Every row gives one point. The window is the flat piece filled in between its corners: a triangle in 3 columns, a solid with four corners in 4, and so on. A path goes straight from each point to the next, and from the last back to the first. List the points from which the path goes on through the window.
In the rows, zero is written as 128.

Window, 4 rows:
[[160 184 118 113]
 [173  90 152 136]
 [ 35 189 192  82]
 [149  92 108 121]]
Path:
(1): [110 152 142  63]
(2): [ 66 160 206  18]
(3): [ 50 189 163 147]
(4): [121 120 124 140]
(5): [133 110 130  79]
(6): [145 164 135  79]
(7): [134 193 117 177]
(8): [ 75 196 148 112]
(9): [ 89 193 156  68]
(10): [124 145 163  86]
(11): [106 167 157 175]
(12): [ 44 192 168 126]
(13): [109 157 184  34]
(14): [116 101 168  90]
(15): [ 93 110 163 189]
(16): [ 91 187 132 161]
Through the window after points: 2, 4, 6, 12

Window, 6 rows:
[[135 112 176 114  64 152]
 [160 116 152 129 149 145]
 [140 161 120  87 153 122]
 [204 152  96 116 127 121]
 [115  89 127 103 126 138]
 [  7 131 106 146 158 157]]
Path:
(1): [115  94 137 117 119 113]
(2): [ 60 123 133 138 129 127]
(3): [ 83 117 110 111 140 193]
(4): [133 125 149 110 110 168]
(5): [121 112 157 135 110  98]
(6): [123 106 140 129 131  88]
(7): [142 114 136 103 132 203]
(8): [139 122 136 112 135 195]
(9): [140 120 144 136 151 118]
(10): [143 117 142 137 125 106]
(11): [135 118 126 117 139 166]
(12): [132 109 114  87 138 190]
Through the window after points: 2, 4, 6, 8, 12

Window:
[[192   7 122 119 248 113 124 121]
 [ 96 138 201 143 130  63  71 141]
 [130 130  84 147 140  97 207 138]
 [174 129 106 111 154 104 159 166]
 [ 58 175 120 107  99 119  80 129]
 [169 103 175 130 108 215 174 127]
 [135  63  70  50  61  60 200 150]
 [179  83 105 136  55 202 126 110]]
Path:
(1): [146  79 112 130 117 144 163 190]
(2): [167 100 128 102 126 103 162 118]
(3): [142 164 145 113  93 113 121  78]
(4): [ 95 110 113 125 107 144  99 163]
(5): [ 86 102 124 148  68 157 141 202]
(6): [144 137 142 112  75 148 140 108]
(7): [159 138 119  93 116  81 163  86]
(8): [ 99  86  95 126 107 109 169 186]
Through the window after points: 3, 7

Window, 9 rows:
[[132 130 162 149 119 131 169 181 140]
 [188  79 106 178  74 163 158  93 148]
 [181 196  90 130  93 129 165 124 119]
 [115 100  67 143 128 103 165 100 142]
 [ 56 109 179 169 103 121 142 109 129]
 [113  85 112 151  92 183 137 143 138]
 [ 76 130 109 189 249  93 106 133 148]
 [ 89  93 164 164  74 104 109 144 123]
 [131 100 176 119  97 137 124 119 123]]
Path:
(1): [113 106 155 174 127 142 138 145  70]
(2): [119  91 123 179  92 131 153 139  64]
(3): [145 136 128 133 104 125 137 119 200]
(4): [142 140 108 134  97 148 138 130 191]
(5): [136 123 110 158 103 149 159 133  65]
(6): [102 100 136 168 105 119 145 145  86]
(7): [117 123 139 155  91 123 124 136 170]
(8): [ 99 120 119 150 109 126 135 129 169]
(9): [118  99 123 154 118 135 159 130 120]
(10): [122 109 130 182 108 117 149 145  67]
(11): [109  96 153 138  91 138 115 125 209]
(12): [114 123 151 145  94 128 127 133 175]
Through the window after points: 2, 4, 8, 10

Window:
[[ 82 166 101 113 138 166 185  76 209 164  69]
 [ 30  89 147 139  46  83 110 165 153 162 171]
 [239 192  67 113 186  81 101  87 167  22 126]
 [ 83  78 157 205  99 148 213 110 178 143  87]
 [180 204 107 178 202 105  94 134 224 108 123]
 [ 85  84  71 182 121 102 146 139 103 196 143]
 [223 234 169 137 188  90  86  82 126 103 128]
 [ 85 124 105 175  19 153 174 192 135 185 148]
 [230 135 117 119 159 121  58 119 172 123  89]
 [ 83 131  95 212  71 171 147  37 201 165 102]
 [ 49 153 122 175 143 236 133  92 173 102  78]]
Path:
(1): [108 138 105 169 117 177 148  71 202 154 161]
(2): [ 84 147 103 196  79 119 135  76 168 145  18]
(3): [109 177 124 167 121  66 103 127 168 103  49]
(4): [172 145 126 149 168 181 135  99 179 140 209]
(5): [158 136 114 145 150 129 123 102 165  98 161]
(6): [154 181 107 173 128 107  74 136 140 103  46]
(7): [117 157 109 175 105 117 131 130 138 142  88]
(8): [142 139 130 148 107 142 145 130 148 164 194]
(9): [158 134 142 135 149 202 130  80 205 121 193]
(10): [125 182 114 164 138 137 114 117 197 113  69]
(11): [ 92 162  96 172  70  73 133 128 162 137  26]
(12): [110 103  93 145 138 166 149 115 181 143 178]
Through the window after points: 1, 3, 7

Window (11 x 11):
[[145 101  50 192 151 158 140 190 159 139 115]
 [133 106 200 110 200 144  83  74 117  39 132]
 [ 85 190  76 127 146 185  85 106 193  97 136]
 [129 193 180 107 116 126  89 122  87  49 157]
 [ 58 130  10 150 181 118  56 155 187 160 128]
 [168 134 121 102 137 115 188 134 140 101 147]
 [ 89 155 163 166 204 155 175 120 126 138 111]
 [182 122 193 142 138 142 175 173 192 177 131]
 [124  95 142 193 137 125 161  96 170 152 114]
 [197 145 170  91 117 184 111 104 126 198 154]
 [  7  69 114 134 148 201 122 155 160 215  71]]
Path:
(1): [ 48 100  95 178 142 143 118 133 176 138 221]
(2): [ 86 103 126 162 168 163 126 136 146 145 160]
(3): [120 120 109 119 137 145 113 136 167 144  40]
(4): [113 177 107 112 145 171  82 114 147 114  44]
(5): [103 143 111 145 145 160 122 119 176 126 175]
(6): [ 76  96 105 143 159 159 110 139 161 144 149]
(7): [112 132 111 137 173 151 104 135 143 138  46]
(8): [183 163 128 109 125 110 113 159 106 110  41]
(9): [120 145 137 142 140 155 116 132 132 107 164]
(10): [119  88 174 121 118 166 125 138 147 164 234]
(11): [183 171 136 121 144 145 119 123 152 143  55]
(12): [152 129 150 125 135 137  92 134 156 182  24]
(13): [113 121 141 126 143 177 143 138 151 163 175]
(14): [110 133 107 146 134 166 153 144 154 165 154]
(15): [131 143 114 130 132 131 127 161 150 157  84]
(16): [109 135  66 120 177 145  86 156 160 172  30]
Through the window after points: 2, 4, 6, 8, 12, 16

Window, 12 rows:
[[ 95  63 122 135 117 126 211 134 100 144 204 103]
 [157  49  82 146 155 158 134 208 172  85 110 110]
 [129  85  34 138 175 113 153 171 155 166 104 116]
 [140  49 134 108 155  95 169 112  86 118 128 156]
 [146  52  35 147 153 101 119 115 185  99 180  97]
 [245 194 152  84  59 195  89 130  49 186 118 113]
 [137  51 102  78  77  88 167 143 147 132 121  85]
 [170 183 144  67  86 249  87  91  85 158  64 107]
 [158 168 136 175  97 179  91 137 175 164  84 184]
 [168  94 144 124  75 196  60 116  80 215 117 113]
 [134  56  31 180 100 109 149 140 113  91 108  91]
 [ 84 105 154  99 125  82 123 153  69 125 158  93]]
Path:
(1): [118  87  70 132 103 151 128 159 120 129 145 155]
(2): [139  57 107 147 157 119 160 127 148 110  96  79]
(3): [152  89 138 136 142 115 142 111 145 141 127  61]
(4): [137  83  72  96 106 141 126 158  91 118 150 134]
(5): [130  91 115  93 101 141 124 157  91 129 142 130]
(6): [166 101 159 159 148 131 180  98 123 174  69  76]
(7): [177  96 142 123 127 157 131 117 110 166 111  88]
(8): [137 102 100 100  82 126 108 150  67 124 144 200]
(9): [147 105  70  95 112 130 122 167 102 120 145 174]
(10): [165 105 115 135 134 133 144 124 131 138 116  75]
(11): [149 119 159 168 146 129 129  94 123 149 124 101]
(12): [134  87  88 104 101 155 119 166 100 142 147 129]
Through the window after points: 7

Window:
[[106  94 103 103  68 157  67 142  89 114 106 104  80 122]
 [145 142 127 170 179 162 148 111 113 115 115  92 179 154]
 [ 95 171 148 133 124  60  79 112 128  77 142 168  93 100]
 [157 181 128 159  93 104 116 119 137  56 134 143  75 135]
 [ 91 130 144 142  75 137 130 168  42 132 201 176 113 112]
 [ 88 122 185  51 142 178  83 195 164 144  60 185 165 141]
 [152 159 112 135 120 128 163  69 180 186 147 149  99 139]
 [169  86 126 142 140 164 155  42  77 114 106 137 112 141]
 [100  76 114 118 149 162 152  56 164  96 181 149 149 126]
 [112  94 218 124  93 139 151 154  87 155 104 138 184 148]
 [130  83 176 202 118  86 148 142 128 143 101 182 111 126]
 [ 70 165 109 186  86  92 165 140 113 120 145 196 174 119]
 [109  62 112 108 149  97 167 145 126  76  93 123 122  97]
 [141 141 135 116 121 142 124 177 137 150 146 158 249 111]]
Path:
(1): [143  64 128 119 121 102 107 132 139 113 102 147 123 216]
(2): [126 138 119 121 114 113 131 135 122 107 145 157 130 151]
(3): [106 144 147 178 102 157 142  83 107 107 119 126 101  44]
(4): [127 140 144 157 100 163 177 120 133 133 112 133 155  42]
(5): [120 128 117 129 135 115 118 122 125 115 142 159 126 149]
(6): [115 104 149 153 113  89 142 136 105 131 136 174 131 154]
(7): [139 110 173 197 112 171 134 139 139 131  98 145  98  50]
(8): [147 145 181 152 123 168 146 118 134 130  91 128 152  84]
(9): [118 121 112 133 122 100 122 141 103 101 155 147 145 185]
(10): [124  94 120 131 120 102 129 102 110 123 152 134 137 191]
(11): [134 143 135 165 113 169 160 113 107 106 129 141 135  30]
(12): [114 120 140 146 110 141 140 140 111 115 132 137 122  89]
(13): [112 100 122 111 118  98 139 140  99 102 138 159 122 148]
(14): [124 106 117 127 119 119 108 129 114 109 123 118 126 160]
(15): [119 136 140 149 116 187 133 125 103 133 106 129 129  80]
(16): [118 155 171 134 123 165 137 135 109 132 131 137 134  70]
Through the window after points: 6, 8, 12, 14

Window, 14 rows:
[[139 113 137 119 113 140  77 135 112 108 148 174 126 135]
 [168 131 140 161 134 141 115 179 140 159 158 188  88 166]
 [ 70  54  82 150  94 123 177 158 115  85 115 140 114 149]
 [108 125 122 135 149 143 175 121 125  96 128 144 139 137]
 [100 110 130 158 126 108 175  66 142 230 137 132 146 132]
 [ 92 120  93  94 149 129 130 150 123 154 143 125 136 139]
 [146 100 109 157 152 124 152  70 111 196 160 113  81 137]
 [ 96 127 134 151 136 136 106 149 131 120 136  87 144 119]
 [169 114 113  92  72 106 150 139  86  94  25 119 128 167]
 [134  77 150 118 138 165 138 138  98 140 107 116 145 135]
 [ 99  38  28 102 147 111  99 149 249  81  47 147 104 177]
 [ 90 133 121 141 147 159 113 143  93 137  98 144 117 103]
 [ 94 109 149 149 175  84 130 144 111 144 138 161 113 150]
 [175  65  52 127 133 107 114 151 172 119  92 146 149 113]]
Path:
(1): [136 105 100 145 128 139 118 123  95 122  91 136 149 182]
(2): [125  91 129 104 126 119 138 143 159 134 123 142  93 108]
(3): [113  96  97 102 129 122 125 151 161 131 114 142  96 120]
(4): [111  83  77 138 152 122 118 132 152 117  97 125 153 174]
(5): [127  98  96 140 145 143 123 144 107 130 102 138 131 169]
(6): [104  89 129 119 125 123 137 154 142 102 125 139 105 109]
(7): [101  94 139 110 109 123 153 153 147 117 138 106 110  97]
(8): [107 112  86 188 153 133 109 129 102 139 108 149 151 186]
Through the window after points: 1, 3, 7

Window, 14 rows:
[[135 113 127 158 193 140 187 116 101  76 138 110 108 116]
 [120 131  39 155 126  90 140  77 128 140  63  67  43  60]
 [ 68 103  24 137 153 127  67 108  80  38 146 111 116 120]
 [167 145  72 101 191  56 127 140 110  95 139 134 105 154]
 [ 66  75 185 139  55  78 157 190 169  37  54 194 175 169]
 [126 207  20 197 116  56 126 172  94 151 152  80 171  22]
 [ 88 107 124 142 207  53  68 158  83 132 174  60 122 195]
 [115 104 126 130 139 116  93 202 189 161 108 153 133 172]
 [125 173 160  88 171 118 150  95 121  31 134 126 179  70]
 [190 138 130 152 126  89 109 117 110 106 131 127 174  99]
 [165  98  20   7 119 102 133  98 127 127 206  81 116 177]
 [111 163  80 157 110  61 115 178  91 224  59 123 178 163]
 [170 115  83 137 203  86 166  74 195 154 132 111 153 130]
 [ 29 123 141 169  80 110 201  65 196 155 242 248  62  99]]
Path:
(1): [114  89  98 127 136 104 159 135 110 131 136 139 155  97]
(2): [ 66  48 120 116 125  81 137 119 113 128 183 170 121  30]
(3): [114 217 106 167 130 125 169  81 188 107 151 152 100 195]
(4): [123 183  91 132 134 107 118 126 160  69 174 122 141 155]
(5): [120  65  50 126 167  69 123 145  52 162 114 116 142  80]
(6): [149  80  95  72 157  43 145 152 108 179  99 124 139  66]
(7): [118 174 125 176 142 106 130 124 156 108 162 116 130 172]
(8): [100 171 108 159 101  90 109 137 170 109 139 110 120 152]
Through the window after points: 2

Window, 14 rows:
[[177 168  90 133 122  85  94  23 142 138 132 143  93 123]
 [147 118 126 110 163 170 129 113 179 110  85 186 141  77]
 [ 71  97 142  89  95 227 138 111 121  74  50 163 151 183]
 [199 100  25 131 171  84 130  92 175 172 169  85  73 169]
 [157 141 181 124  77 123 109 241  78  83  97 128 123 162]
 [144 109  74 140 132 117 151  64 170  76 197 178 170 136]
 [150 111 168  79 108 101  84 101 127 159 168  14 170 147]
 [ 69 199  98  84 146 183 204 197 161 100  58 189 119 141]
 [ 61 103 121 111 163 202 158  70 120 144 178 166 117 134]
 [137 184  40 148 168 104  48 198 213 167 112 112 117 133]
 [ 97 135 131 125 197 104 149 112 158   7 136 186 116 119]
 [152 126 126 143 122 167 131 126  73  97 117  53 153 131]
 [209 133 151 202 174  91 107 137 152 125  93 122 188 184]
 [115  80  73 179 165  39 153 149 119 152 137 108 148 117]]
Path:
(1): [169 138 100 101 176 126 133 125 104 119 115 140 177 143]
(2): [140 155  77  89 165 120 141 153 115 119 106 161 165 160]
(3): [118 128 127 177 132 145 129 121 207 116 128 120 101 122]
(4): [141 115 134 151  70 143 190 158 234 120 102 103 132 129]
(5): [134 132 105  99 164 138  74 113  80 132 126 135 147 156]
(6): [146 132  79  90 162 105 145 143  72 134 120 134 151 156]
(7): [142 110 147 170 105 123 113 160 170 106 134 113  98 139]
(8): [115 114 117 153 124 169 150 122 174  99  93 113 125 140]
(9): [136 117 120  69 187 114 117 152  96 110 131 184 172 133]
(10): [124 131 111  99 147 136 119 128 109  99  99 165 135 148]
(11): [119 135 147 136  99 162 144 147 153  97 106 126 123 148]
(12): [108  99 136 206 120 124 124 144 199 120 136  97 104 158]
Through the window after points: 2, 6, 10

Window, 14 rows:
[[102 140 161 100 181 122  49 137 138 109 111  69 159  47]
 [125 126  99 201 138  55 115 100 124 140 127  91 129 143]
 [116 161 144 128  91 132  85 102  66 109 103  93 151 159]
 [ 72  62  92 112 106 165 132 112 155 138 118 136 178  75]
 [169 127 100 148  76 138  85 134 186  84  57 103  54 178]
 [143 200 145  68 124 138 128 145  74 107 139  60 154  46]
 [140 140 154 185 143 117 165  87 105  85  95 162 142 124]
 [118 145 127 177 156 179 124  50  88 112 121  97  91 134]
 [ 71 177 176 152 117 145 148  73 183 149 143 120  99 153]
 [ 66  94 129 249 127 103  85 218 144 212 221 135 157 170]
 [ 96 198 103 133  99 121 155  71 105 107  85 217  90  79]
 [135 116 121 185 192  61  80 144 147 163 214 153 143 191]
 [ 73 128 172 136 151 143 164  82 100 135  89  90  45 181]
 [ 69 187  91 158 175 109 127 151 178 107 142 147 148 145]]
Path:
(1): [ 82 168 128 154 128 131 127 105 159 165  87 125 143 166]
(2): [116 160 129 147 157 178 115 120 172 171  54 140  95 146]
(3): [139 120 114 148  63  74 109 133 103  48 170  89 123 120]
(4): [ 76 118 113 162 136  97  93  95 135 102 186 127 105 101]
(5): [146 190 128 152 124 148 139 120 108 136  67 148 148 135]
(6): [113 145 112 136 162 143 134 110 137 151  95 133 111 104]
(7): [ 76 136 125 145  74 125 126  89 105  81 149 143 144 117]
(8): [104 105 126 152  58 128 118 117 138  86 117  98 125 123]
(9): [119 150 101 125 197 164 112  98 139 167  98 149 118 129]
(10): [126 106  69 144 172 129 118 163 137 206  98 114 151 162]
(11): [ 89 164 160 168 109  93  92  86 127  79 159 113 106 106]
(12): [101 125 134 151 115 133 124 123 114  84 124  98  99 100]
(13): [147 162 137 131 135 119  87 116 125 162 117 111 145 149]
(14): [122 157 139 172 132 121 108 122 134 157 113 107 146 145]
(15): [ 56 130 140 123  89 139 108 117  97  85 170 124  98 152]
(16): [125 141 169 148 136 122 120 107 100  54 198 113  98  88]
Through the window after points: 2, 6, 8, 14, 16

Window (14 x 14):
[[ 94 247 119 115  89  80  93  97 123 115 161 111 140 152]
 [173  84  98 114  95 103 160 134 143 174 153  96  85 113]
 [157 130  78  64 106 117 128 187 111 214  84 121  37  88]
 [ 63 147 174 161 102 184  59  84 147 162 104 112 164 130]
 [168 147 130  48  69 181 172 141 128 162 121 144 102 115]
 [  7 136 169 139 118 138 151  88  95 139  80 120 185 164]
 [ 88  97 190  84 115 135  84 125  71  94 107  98 141 128]
 [ 43 109 121  80 152 152  76  90 148 122 106 135 198 166]
 [ 86 193 156 128  60  45  88 114 128 116 159 221 154 113]
 [216 134  98 127 146 159 157 200 118 163  94 138  87 133]
 [183 132 102  90 170 169 169 123  96 182 141 154  32  78]
 [133 195 173  90 113  66 105 100 105 186 141 146 196 112]
 [ 36 194 141 127  86 117  84 141  87 148 205 148 214 126]
 [206 106  59 103  95 167 133 114  59 194 100 143  72 139]]
Path:
(1): [ 94 164  98  96  92 130  86  77 118 167 109 127 193  56]
(2): [ 78 157 182 114 104 112 129 134 105 140 155 151 120 181]
(3): [151 150 130 103 142 180 205 127  59 176 216 152  81 206]
(4): [ 99 125 105 114  74  81  45 127 169 132  44 122 140  38]
(5): [ 76 155 117 110 106 115 119  88 112 152 113 140 161  68]
(6): [ 97 167 146 110  95 113 107 119 112 138 146 129 133 164]
(7): [137 132 135  74  97 117 136 127 107 163 131 132  97 152]
(8): [129 148  91 113 132 137 126 142 111 146 112 146 143  88]
(9): [171 181 119 180 117 123 118  89 130 120  69  98 174  80]
(10): [ 93 134 141  76 116 128 134 148 109 167 148 152 103 140]
(11): [134 126 156  94 143 160 124 130 111 176 135 143  87 139]
(12): [149 205  55  94  80  92 158 105  98 141 137 144 164  42]
(13): [149 101  79  80 103 135 109 186 111 141  73  64 155  46]
(14): [ 64 180 188 110 130 118 123  73 128 156 170 190 110 199]
(15): [121 121 161 105 110 126 121 128 101 132 175 143 121 167]
(16): [ 83 185 110 128 102 125 117  95 130 156  63 134 176  74]
Through the window after points: 11
